Each row of a before or after table is a point. One or more steps were done to the points. Then noise was added and the rows were shuffled. The steps act on columns, c1 being the first. Write out the steps. A step turns or swaps two columns, mirrors them in a line or flattens them onto one, adds a multiple of one to another, or multiplies or shifts one. Angles are multiples of 10 degrees, from the lower column toward the higher: turns from -170 to 170, lines from 10 to 170 but not 90. Use the fewest steps. Two steps may share a column if one is a turn and the other turns, adds or multiplies; they go together, in the order done. Otherwise the lowest column goes first.
In the rows, 128 means zero.

Before, 10 rows:
[[ 87 152]
 [ 86 136]
 [150  65]
 [135  95]
 [144  89]
 [172 105]
 [140  72]
 [ 68 153]
 [ 92 149]
 [ 62 134]]
After, 10 rows:
[[ 66 195]
 [135  91]
 [141  63]
 [143  78]
 [ 86 181]
 [ 62 181]
 [ 92 172]
 [ 85 165]
 [172  75]
 [151  49]]
Steps: add -0.7 times c1 to c2

Before (11 x 6):
[[133  85 211 132  63 166]
 [ 63 143 163 152  74 152]
 [116 190 117  92 170  90]
 [159  92 101 162 187  84]
 [ 64 193 204  57  85 124]
 [118  86 136 171  79  54]
 [130 156 115  85 170  64]
 [147 166 191 161  91  61]
 [116 141  90  90  65  95]
 [109  72 128 125 153 147]
 [174 164  95 172 152 109]]
After:
[[133 124 207  55  50  66]
 [163 200 117  92  94 114]
 [ 89  51 213 133 129 133]
 [107 125 128 122 189 112]
 [204  66 134 171 140 118]
 [107  89 159 153  88  66]
 [172 160 102 164 187 162]
 [196 184 118  81 122 127]
 [160  78  87  90  84 115]
 [190 116 188 163  82 147]
 [144 165 100 174 111 171]]
Steps: turn c1 and c6 by 90 degrees; turn c2 and c5 by -60 degrees

Before (13 x 9):
[[138 143  76  32 110 190 106 186 207]
 [ 94 129 164  94  97  91  73 163 110]
 [100 103 153 106 128  84 184  88 154]
 [146  92  80 121  93 139  97 173 101]
 [ 86  68 203 128 147 106 117 119 166]
 [134 119 120 116 103 176  17 113 106]
 [147 168 142 133 119 234 172 176 209]
 [125 162 108 146 120 197 113 177 153]
 [191  73 158 150  93 114  99  96  86]
 [155 216 103 119 115 158 169 138 197]
 [ 85 151 126 160  78 107  66 109 172]
 [119 119 137 126  66 190 160 149  94]
 [141  95 115  82 157 149 153 138 101]]
After (13 x 9):
[[230 149 125 158  74 103  64 105 122]
 [158 165 107 146 123 200 114 178 108]
 [  9  75 154 151  92 112  98 103 122]
 [ 97 116 120 112 104 175  15 113 143]
 [ 99 120 140 121  60 189 160 153 156]
 [191 103 152 105 127  84 188  87 124]
 [165 220 106 120 115 154 172 135  63]
 [188 170 141 133 124 232 173 174  53]
 [219  71 203 126 145 107 115 118 127]
 [197 147  75  30 110 190 107 189  58]
 [ 80  86  79 118  94 143 101 179 140]
 [148 125 165  92  99  89  75 159 167]
 [ 78  96 116  93 160 149 151 140 143]]
Steps: turn c1 and c9 by -140 degrees; multiply c1 by 1.6

Before, 14 rows:
[[ 93  99 115 107 143  82 160 135  93  57 123 112 104 148]
 [ 71 129 147 160 158  85  76 113 149  89 118  89 133 148]
 [143 110  82 144 113  88 136 158 188 117 141 134 110 118]
 [110 125 220 133 152 110 154 120 129 110 122 249 170  15]
 [133 125 111 168 160  95 150  53 113 192 110 169 123 146]
 [ 65 141  94  10 146 135 157 118 207  73 109 120 152  52]
 [143 116 111 141 157  84 151 155 153 170 103  94 141 159]
 [ 59  94 146 150 160 184 107 123 169 158 130  99 124  42]
 [113 184 102 143 146 129 149 118 103  88 166  98 118 122]
 [ 81 111 104 134 137  94  61 120  90  72 102 127 190 166]
 [205 146 123 117 145 100 147  90 116  52 194 102 121   9]
 [105 104 132 166 118 141 156 129 156  84  84 103 124 163]
 [111 123 130  60  77  85 103 141 109  63  98  89 105 147]
 [105 142 122 168 158  96  75 138  98  77  81 100 114  87]]
After, 14 rows:
[[159  99 113  57 130  82 160 135  92 106 119 149 104 147]
 [153 110 115  71 124  94  61 120  90 134  88 168 190 167]
 [ 32 125 125 111 172 110 154 120 130 132 119 204 171  13]
 [111 145 112  53 134  98 145  92 116 117 234  47 121   8]
 [116 110 131 116 104  87 136 160 188 144 149 118 111 118]
 [ 91 126  96 193 138  95 150  53 113 168 100 145 125 146]
 [160 185 108  88 128 128 148 117 103 143 189 126 116 122]
 [160 104 136  84 125 142 156 128 156 165  58 134 124 163]
 [188  94 104 157 152 184 107 123 170 150 130 175 124  42]
 [191 129 106  88 150  84  76 113 149 160 112 157 133 150]
 [168 140 107  73 123 136 156 118 205   9  97 178 152  54]
 [172 123 173  62 105  84 103 142 110  60  80 123 106 147]
 [163 143 103  78 142  97  74 138  98 168  52 135 114  87]
 [149 117  99 170 137  83 151 155 153 139  89  99 141 159]]
Steps: mirror c1 and c12 in the line at 120 degrees; multiply c3 by 0.4; turn c3 and c5 by 60 degrees; swap c4 and c10; multiply c11 by 1.6
